Every row gives one point. A path goes straight from each point to the next, and from the last back to the first. The post is the endless flat space through its rows: a point in 2 columns, a line in 3, a plane in 4, and so on, so that a path can go around it. Count how often the path circles the post. Going back the other way cancels.
In the rows, 128 means zero.

Post (1 x 2):
[[131 129]]
Path, 26 rows:
[[155 125]
 [163 163]
 [150 184]
 [168 140]
 [138 107]
 [176 113]
 [150 185]
 [110 169]
 [110 102]
 [102 134]
 [121 163]
 [169 154]
 [158  74]
 [181  99]
 [156 198]
 [122 162]
 [ 77 155]
 [121 155]
 [106 123]
 [ 96 114]
 [121 159]
 [140 151]
 [107 137]
 [ 85 159]
 [151 194]
 [171 144]]
Times around: 0

Post (5 x 6):
[[170 127  99 125 123 146]
 [107  96  87 165 103 119]
 [156  74 152 117  81 178]
 [130 133 121 147 159  97]
 [158 176 146 150 149 122]]
Path:
[[ 80  91 185 158 140 153]
 [124 103  98 106 145 122]
 [140 123 121 130  98 127]
 [171  95 109 153 112  88]
 [163 136 111 153 126 139]
 [152 183 100 143 125 200]
 [143 122 105  73 160 140]
 [127 114 156 136 136  51]
 [110 100 134 188  94 109]
 [154  76 177 141 169 115]
 [ 88 141 153 198 112 147]
 [ 96  61  96 125 122 113]
 [180  79 103  84  98 153]
 [144 119 125 178 128  95]
 [157 136 114 154 116 155]
 [157 149 126 157  82 219]
 [154 149 142 110 119 165]
 [128 162 139 172  78  89]
 [108  60 208 156 119  96]
 [207 142  84 150 131 200]
 [105 136 138 148 160 132]
 [120 106 130 108 146 106]
 [143 115 104  99 141 162]
 [158 125 124 147 118 153]
 [181  43  88 128  99 132]
 [182 133 178 171 115 110]
 [118 112 122 169 169  97]]
Times around: 4

Post, 8 rows:
[[107  80 122 111 151 115 123 123 111]
 [144 132 125 104 123 124 150 126 135]
 [ 98 139 108 150 178 134 108 179  90]
 [ 70 106 116 135 123 157 118  87  96]
 [135 109 133 123 114 190 125  98 141]
 [ 89 180 170 146 123 116 163 118 185]
 [144 130 166 116 110 131 149 137 125]
 [145 153 151 147 181 161 165 148  93]]
Path, 25 rows:
[[126  86 144 143 120 210 144 113 125]
 [123 187 133 101 134 164 171 123 161]
 [ 57  64  98  82  76  82  62 106  97]
 [229 161 183 113 141 124 149 202 104]
 [137 125 158 119 106 112 182  92 133]
 [ 87 130  96 104  72 140 129 136 182]
 [100 104 103  99 135 160 117 103  77]
 [ 77  55 123  93 138 118 105  78 102]
 [127  67 142  96  67 153 102  77 131]
 [184 218 175 178 101 145 167 200 153]
 [142  93  97 133 128 198 131 150 183]
 [144 155 129  93  97  91 114 210 138]
 [134 141 151 115 133 152 148 109  99]
 [132 132 137 129 117  96 106 153 129]
 [125 123 117 151 152 149 167 126 134]
 [ 90  94  56  95 114  91  61 186 151]
 [ 97 117 113 114 140 142 130 116 224]
 [108 112 157 113 157 118 150 118  88]
 [172 126 186 142 139 160 123 138  86]
 [142 119 140 153 159 104 164 119 106]
 [114 132 138 129  87 186 158  89 129]
 [125 154 137 127 169 131 143 156 166]
 [109  90 128 117 132 172  95 111  89]
 [168 138 155 127 110 163 173  61 123]
 [ 97 110 159 193 143 155 116 150 130]]
Times around: 5
